Rows are points. The points of each table are mixes of a few directions, plus a little noise. How many directions does each table use, and how many do they share? Where both have some left over, give the other angles between the two spaces (their principal angles), to ten degrees, smallest first.

First:
[[-23  -8]
 [-77 -27]
 [ 18   7]
 [ 29  10]
 [ 25   8]
 [ 29  10]]
Second:
[[  0 -37]
 [  1  25]
 [  0  38]
 [  0 -41]
 [ -1 -42]
 [  0  57]]
Directions: first 1, second 1, shared 0; angles 70

First, 6 rows:
[[ -3   0  -6]
 [-50  -1 -88]
 [ 12   0  19]
 [ -2   0  -3]
 [ 26   1  46]
 [ 19   1  34]]
Second:
[[ -2  -6   1]
 [ -8 -38  12]
 [ 49  68  40]
 [  6  -6  14]
 [-33  -3 -55]
 [-12 -15 -11]]
Directions: first 1, second 2, shared 1

First:
[[ 20  19  -1 -21  23 -24]
 [ 18   8  22  11 -28  22]
 [  5  -2 -10  -4  -9   4]
 [  6  -2   4   8 -24  18]
 [-49  -2   7  -7  95 -61]
 [ -3 -18 -34  -2 -29  16]
 [  3  -3  13  15 -28  25]]
Second, 8 rows:
[[  9   1 -24   0  23  49]
 [-35 -14  19  -5  -8 -47]
 [ 28  -3 -24  44  19  38]
 [-22  19  17 -27 -27 -35]
 [ 25   5  22 -26 -20 -15]
 [-21  14  -2  32 -15 -28]
 [-17 -16  -1  25   8 -14]
 [ 33  -5  -7 -43  19  53]]
Directions: first 3, second 4, shared 1; angles 70, 70

First, 10 rows:
[[-12  -1  19   7  47 -20 -38   4]
 [ 38   6  33 -23  58  25   8  13]
 [-53 -36   0  35 -13 -33 -76 -42]
 [  5 -50   0   9 -31  37 -27 -54]
 [ 22  -1 -30  -5 -26  29  37   5]
 [-22  -1  10   1 -44 -17  -2 -20]
 [-13  29  21 -10   0 -32  12  17]
 [ 34  -7 -34 -10 -44  48  52  -3]
 [  6   1 -22   7  24   4  -2  16]
 [ -4  60   1 -13  29 -42  37  62]]
Second, 8 rows:
[[-31  -5 -59  42  28 -47 -65 -10]
 [-47 -21  35  11 -23  -2 -10  16]
 [-14  -6  30  -4 -20   6  20  10]
 [ 68  35 -61 -34 -15  32 -40 -39]
 [ -8  -9  41  -4  -3   6  46  17]
 [ 11  22  23 -22   6  -6 -21 -10]
 [ 17 -39   1   8  28  55  15  19]
 [  3  23 -10   5  -2 -44  55  -3]]
Directions: first 4, second 5, shared 3; angles 50

First, 10 rows:
[[  3   3  -4 -18   5 -11  -8  19  -5   2   6]
 [-95  19 -26  11 -13   5   9 -56  39 -20   8]
 [ 59 -39  -8   9  41 -45  54 -47 -71  55  -9]
 [-53  17 -12  -1 -11   7  -7 -13  29 -18   5]
 [ -1  18  11 -16 -16  17 -37  51  24 -23   3]
 [-16  32  -3 -56 -10  -6 -60  87  31 -26  22]
 [ -4   1 -17 -23  15 -31   2   0 -15  15  11]
 [ 48 -27  25  50  -2  25  34 -33 -21  12 -24]
 [ 45 -29  15  39   5  11  36 -37 -29  22 -19]
 [ 10   4  17   6 -18  27 -20  30  18 -19  -3]]
Second (8 x 11):
[[  9  -2 -20 -38  26 -47   1  11 -28  24  13]
 [-17   3  42  74 -52  94  -4 -18  56 -48 -26]
 [ 14  -3 -37 -70  47 -84   3  15 -49  43  24]
 [ -1   1   3   6  -5   7   1  -2   4  -4  -1]
 [ -2   0   5  12  -8  14   0  -3   9  -8  -4]
 [-11   1  32  58 -42  69  -3 -13  42 -36 -20]
 [  7  -1 -18 -34  23 -42   2   8 -24  22  12]
 [  3   0  -8 -11   8 -13   0   3  -8   8   4]]
Directions: first 3, second 1, shared 1

First (10 x 12):
[[ -6  21  -8  30 -18 -33 -19 -65  -5   6 -18  12]
 [ 18  -9  25  45  -8  11  12 -30  13 -41 -31 -21]
 [  6 -20   8  12   7   8   8  16  11 -25 -17 -10]
 [-14   2   5 -30  11  34  13  29 -13  25  31   5]
 [-26  55 -41 -39 -17 -55 -40 -38 -30  81  48  50]
 [  6 -43  -5   3  21  -1   5  51  19 -39 -28 -16]
 [ 37 -37  14   0  15   7  22  61  28 -49 -22 -28]
 [-26 -21   0  -9  20  35   9  29 -10   1   4  -5]
 [ 36   9  34 -29  -5  34  32  40   9   4  35 -15]
 [-32  40 -29  23 -22 -46 -40 -95 -24  40  -1  33]]
Second, 8 rows:
[[ -1 -24  30  32 -20   7 -79   6   8  -3 -11  21]
 [-14 -50 -30  32  21 -25  -6  11  12 -54 -63 -15]
 [-43  54 -22 -44  14  29  65 -43 -44  61  51   4]
 [-46  22 -33 -22  22  16  47 -33 -33  29  15  -1]
 [ 40  -4  30   6 -20  -7 -30  23  23 -10   3   1]
 [ 76  32  14 -38  -8 -21  63  31  27 -10  26 -26]
 [ -5 -22   1  20   0  -5 -29   5   6 -16 -21   3]
 [ -6  -8  12  12  -8   5 -31  -1  -1   4  -1  11]]
Directions: first 4, second 3, shared 2; angles 80

First:
[[  2  -3   0   3   3   6   3   6   1   2   2  -2  -5   3   0   3   0   2]
 [  4  -5   1   5   7  12   6  12   3   4   5  -2 -10   6  -1   4  -1   6]
 [ -9  12  -2 -13 -14 -27 -13 -27  -7  -7 -12   5  22 -14   3 -10   3 -13]
 [ 33 -41   6  43  50  93  42  95  26  23  41 -19 -79  46  -9  35  -8  41]
 [-12  15  -2 -16 -17 -33 -15 -34  -9  -8 -15   6  28 -17   3 -11   3 -15]
 [-11  14  -2 -15 -15 -30 -13 -30  -8  -8 -14   6  25 -15   3 -11   3 -13]
 [-11  13  -2 -14 -15 -30 -14 -30  -8  -7 -13   6  25 -16   3 -11   3 -13]
 [ 11 -13   2  14  16  29  14  30   8   7  14  -6 -25  15  -2  11  -3  13]
 [ 12 -14   1  15  17  33  14  33  10   8  14  -7 -27  17  -3  12  -3  14]
 [ -7   7   0  -8  -8 -17  -8 -18  -5  -4  -8   4  15  -9   1  -7   2  -8]
 [-14  16  -2 -18 -19 -37 -17 -39 -10  -9 -16   8  32 -19   4 -14   3 -17]]
Second, 10 rows:
[[ -6  17   4 -11 -11 -18 -19 -13   5 -13 -10  14  23 -16   2  -6  -7 -18]
 [ -2   9   3  -5  -4  -7 -11  -3   5  -7  -4   9  11  -8   1  -2  -5 -10]
 [  6   0   5   6   8  16  -2  21  13  -3   6   5  -8   2  -1   7  -8  -1]
 [ 10  -6   5  11  13  26   5  30  13   1  11   1 -18   9  -2  10  -7   6]
 [  9 -43 -14  20  19  30  50  13 -24  35  20 -41 -51  39  -4   7  26  46]
 [ -6  37  14 -16 -14 -22 -44  -6  24 -31 -16  37  42 -33   3  -5 -24 -40]
 [ -4 -31 -19   4   0  -6  38 -26 -38  30   5 -38 -23  24   0  -6  32  34]
 [-11  17  -1 -15 -17 -31 -17 -30  -6 -10 -14  10  29 -18   3 -11   0 -16]
 [ 16 -22   2  21  23  43  22  42   9  12  20 -12 -39  23  -4  16  -1  22]
 [-11  22   2 -16 -17 -31 -23 -27   0 -15 -16  15  33 -22   3 -11  -5 -22]]
Directions: first 1, second 2, shared 1

First, 8 rows:
[[ 35  20  25 -24  40 -24 -13   8 -22   1 -13  -3  10  25   2 -36  -3   1
   -5 -13]
 [-24 -13 -16  17 -26  13   8  -5  12  -1   8   3  -4 -17   0  21   0   0
    5   8]
 [-18   1 -35   6 -29  48   5  -4  39  11  10 -16 -32  -5 -21  62  27  -6
  -16   6]
 [-48 -49   5  46 -41 -34  21 -13 -21 -22   9  39  39 -50  34 -33 -45  10
   42  19]
 [ 74  55  30 -59  76 -11 -29  18 -16  14 -22 -27 -11  62 -19 -27  24  -5
  -32 -28]
 [-14  -7 -10   9 -15   9   4  -3   9   0   5   1  -4  -9  -1  14   1   0
    2   5]
 [-37 -35  -2  34 -34 -17  15  -9  -8 -14   9  25  22 -37  21 -13 -28   6
   28  15]
 [ 32  30   3 -29  29  13 -14   8   7  12  -8 -21 -19  32 -18  11  24  -5
  -23 -12]]
Second, 11 rows:
[[ 38 -39 -30  11 -95  45  16 -26  27 -58  31 -21  -7  13  42  13  -1  41
  -35  30]
 [-20  -3 -15 -50 -26  48  21   7  -7 -10 -40   5 -10  22   0  29  13  38
  -14  23]
 [ 16 -12  -7  12 -27   7   2 -10  10 -18  17  -8  -1   1  14   0  -3   7
   -9   6]
 [  1  11  15  23  36 -35 -15   3  -3  20  13   3   7 -14 -10 -18  -6 -29
   16 -19]
 [ -9   7   4  -7  14  -3   0   5  -6   9 -10   4   0   0  -7   1   2  -3
    5  -3]
 [-25  25  19  -9  61 -28 -10  17 -18  37 -21  13   5  -8 -27  -8   1 -26
   22 -19]
 [ -8   7   4  -5  15  -5  -1   5  -5  10  -8   4   1  -1  -8   0   1  -5
    5  -4]
 [-60  35  12 -68  64  11   9  34 -35  46 -76  26  -4  12 -42  21  16   2
   19  -3]
 [ 26   1  16  60  23 -53 -24 -10  10   8  49  -7  11 -25   3 -34 -16 -41
   13 -25]
 [ 25 -32 -27  -4 -82  48  18 -19  20 -49  14 -15  -8  16  33  18   3  42
  -31  30]
 [ 16   1  11  39  16 -35 -16  -6   6   6  32  -4   7 -16   1 -22 -10 -27
    9 -17]]
Directions: first 2, second 2, shared 0; angles 60, 70

First, 11 rows:
[[  0   8  28 -15  -6 -16  -6  13  19 -22  15 -34  16 -53  18  18  29 -20
   -4  -5 -26  14   3  12  47   9  10  14  23   0  35 -14]
 [  6  -5  -8 -25   3 -15  32 -11  12 -14 -10  -7  35  10   1 -11  -6  18
    1   0  30  15   1  45  -2  19  -4 -38  -2   9  -6  -9]
 [  1  -3 -18  -8  20 -21  26  52  27 -19  19 -40  52  -1 -50  18  32  -1
  -12  11  59  84 -21  95 -12  67  -7 -41  49  26  -4  38]
 [ -3  11   9 -32   8  -7  29 -15   1  -5 -19   4   4 -12  23   0  -4  11
    6 -26   9 -16  26  12  16   2   3 -26  -6   6 -16 -23]
 [  1   0 -18  11   4  14  -7   1 -23  23  -2  15 -30   1   3  -3 -25  11
    3 -11   5 -18   2 -14 -17 -25  -5   5 -12  -1 -17   6]
 [ -3   8   8  -4   2   3  -1  -2  -6   4  -4   4 -15 -14  13   5   1  -3
    2 -13 -11 -16  12 -15  11  -9   3   6  -2  -1  -3  -7]
 [ -7   5   3  16   0  18 -13 -13 -18  18 -11  30 -36  19   4  -3 -10  -3
    5  -5 -17 -34  10 -51 -13 -23   2  18 -19  -9 -16   0]
 [ -3   4  -1  10   2   9 -10   4 -11  12   0   9 -22  -1   1   4  -4  -3
    1  -6  -7 -12   4 -20  -4 -12   1  12  -3  -1  -7   5]
 [ 10  -3 -22   0  -1   7  -8   2 -24  21   7  -3 -24 -32  22  -4 -37  19
    4 -17  -1 -17   0   3   2 -38  -6   5 -12   0  -1  -6]
 [  4 -30 -11  42 -20   5 -24 -20  15  -9   6  20  28  88 -47 -28   5  -8
   -6  68  -2  19 -43 -23 -49  15  -7  16 -15 -18  18  24]
 [ -6   6  30   5 -11   2 -17 -12   7  -9  -1   5  -8  -5  13   4  20 -22
    1   5 -39 -19   6 -43  22  -6   9  29  -3 -12  19 -14]]
Second:
[[ -6   1  10 -10  -4  14   0 -15  -6  -3 -11  21  -5  -3  11  -1  -3  -9
   -4  -2  -8 -19   6 -21   0 -11   6  -6 -10  -7   0 -20]
 [-21  14  21  -2  -5  10  19  46 -13  -6   3  47 -22  -9  -8  14  15 -25
    8 -29 -21 -13  10 -42   7  18  15  -7  28 -13 -27 -24]
 [ 13 -13 -16  15 -12 -23   5 -12 -14   5   4 -27   0   7  16 -21   1  -3
   22  19   2  -6   7  23  -6 -21  -7  25  -7  -6  -5  22]
 [-10  16  13 -17  27  36 -23  -2  21  -2  -9   9   7 -13 -28  35   6   4
  -42  -8  15  25 -12  -5  -2  26   3 -34   2  19  21  -6]
 [  7  13  -7  15   4 -36  15  27  -6  14  13 -30 -22  -5   8  -1   9  16
   29 -29  -6  -4  18   9  18   1  -4  31  15   8 -23  22]
 [ 10 -23 -27  19  -8  -9  -6  -1   2  -3  12 -29  26  17 -17 -14   4  -8
    0  47  24  34 -23  47 -25  -1 -12   7   3   0  15  37]
 [ 31 -18 -14  -8 -14 -33  -2 -20  42 -17  17 -12  54  33 -13 -31 -49  83
   -6   0  -5  18 -46  16  10  20 -14 -24 -21   5  39 -36]
 [-10   0  -3  15  -3  -2  12  22 -29   9   0  -3 -28 -10  12   1  27 -45
   22   7  -1  -9  25   4  -7 -14   5  28  18  -9 -30  30]
 [-12   1  26 -37  -1  52 -15 -53  11 -17 -31  56  14  -2   8   6 -24  -3
  -39   7 -13 -26  -6 -46  -5  -8  11 -45 -33 -10  28 -63]
 [ 12  -5  -8  -7   6   0 -15 -32  17   0  -5 -25  18   6   1  -4 -14  28
  -16  11  12   9 -12  19  -1  -4 -10  -7 -20  12  25   4]
 [-11  16   4  17   9  -8  12  38 -25  16   3  -5 -41 -18   9  14  33 -34
   24 -20  -5  -9  33  -4   7  -3   6  29  28   0 -39  30]]
Directions: first 5, second 5, shared 2; angles 60, 70, 90

First (10 x 32):
[[ 14 -71  27 -23 -11  77 -23  17  35  43 -21  -4  -2  13  -8 -17 -26 -23
  -51 -47  -7  68  42 -27   6 -28 -95 -20 -19  -3  57  26]
 [-21  37 -20  35   8 -37  24  -1 -24 -34  18  10 -21  -2  22  15  -1  10
   41  32   4 -49 -28  -1   7  15  62  -1   8   2 -18 -10]
 [ 18  49  -7 -31   2 -58 -12 -28  -9  -6   0 -12  48 -20 -34   1  45  21
    6  14   9 -18 -15  49 -22  17  38  38  15   5 -67 -24]
 [ -5 -10   0  11   0  12   5   8   1  -2   1   4 -14   5  11   1 -13  -4
    2  -1  -3   1   4 -13   6  -3  -6  -8  -3  -1  16   5]
 [ 32 -30  20 -51 -10  27 -32  -7  25  40 -21 -14  40  -5 -38 -18  15  -6
  -46 -33   0  53  31  15 -14 -12 -63  12  -5   0   2   4]
 [-18  18 -13  28   6 -17  18   3 -16 -22  12   9 -20   1  20  11  -6   5
   28  20   2 -31 -18  -8   7   8  37  -5   4   0  -4  -4]
 [ 31   2  12 -51  -7 -10 -27 -19  16  26 -15 -16  54 -15 -44 -13  34   7
  -31 -16   4  29  15  36 -22  -1 -26  27   5   2 -31  -9]
 [-43 -11 -14  71  10  21  38  29 -19 -33  18  23 -75  20  61  17 -49 -11
   38  21  -6 -33 -16 -51  31  -3  28 -40  -8  -1  48  16]
 [ -1 -14   5   0  -1  15  -2   4   5   5  -2   0  -5   3   2  -2  -7  -5
   -8  -8  -1  10   6  -8   3  -5 -16  -6  -5  -1  14   4]
 [ -8  27 -11  12   5 -30  11  -5 -15 -19   8   3  -3  -4   5   8   7   9
   22  19   3 -28 -18   8  -1  12  40   6   7   2 -20 -10]]
Second (11 x 32):
[[-12  -5   7   6  13   4   5 -10 -31  20  -7 -15  13  -8 -17   0  -7  -8
    3 -20  -5 -15   7  11 -34  -2  -5  19   8  -2   1 -29]
 [ 15 -21  13 -27 -16  39 -21  25  18  35 -19 -17  19  -4 -38  10   9  14
  -36 -38   2  55  17   3 -28  -9 -28  22   4  10  23 -18]
 [-11   2   0  11   8  -5   9  -7 -16  -1   1  -1  -2  -1   5  -3  -8  -6
    9  -1  -4 -20  -2   2  -5   3   4   2   2  -5  -3  -8]
 [-11  39 -19  10  42 -53  18 -59 -53  -2  14  -9  27 -14 -21  -7  13 -11
   41  24  -2 -59 -12  35 -31  -1  44  24  17  10 -44 -13]
 [-14   7   4   9   9  -4   8  -2 -30  12  -4 -14  11  -9 -15   5  -1   1
    9 -15   0 -20  -2  13 -31   4  12  23   8  -3  -3 -33]
 [ 20 -42  11 -12 -43  45 -19  49  78 -21  -3  29 -42  24  46  -4 -13   4
  -37   5   1  60  13 -49  73  -2 -49 -54 -28  -9  41  55]
 [-15 -23   7  32 -16   9  12  23  21 -40   9  33 -57  17  72 -13 -35 -19
    5  21  -5 -23  -1 -45  67  12 -24 -55 -26 -29  22  34]
 [  9  13  -9 -13  28 -18  -3 -45 -24  18   3 -14  35  -7 -35 -10  16  -9
    7   5  -2  -7   7  27 -28 -15   8  20  12  16 -23   2]
 [-15  15  -4  30 -31 -15  14  44  20 -51  12  25 -50   7  56  17  -9  19
   18  25   6 -25 -26 -29  48  28  33 -27 -12 -19   1  -1]
 [ 18  44 -26 -15  12 -45  -2 -31   5 -20  15   4  18  -3 -13   4  33  16
   19  46   8  -4 -20  24   7  -1  53   8  10  21 -42  23]
 [ 14 -31  18 -31  -6  46 -22  13  10  47 -21 -21  27  -2 -43   1   4   3
  -38 -47  -1  55  25   7 -35 -18 -44  20   3   9  27 -14]]
Directions: first 2, second 4, shared 1; angles 30
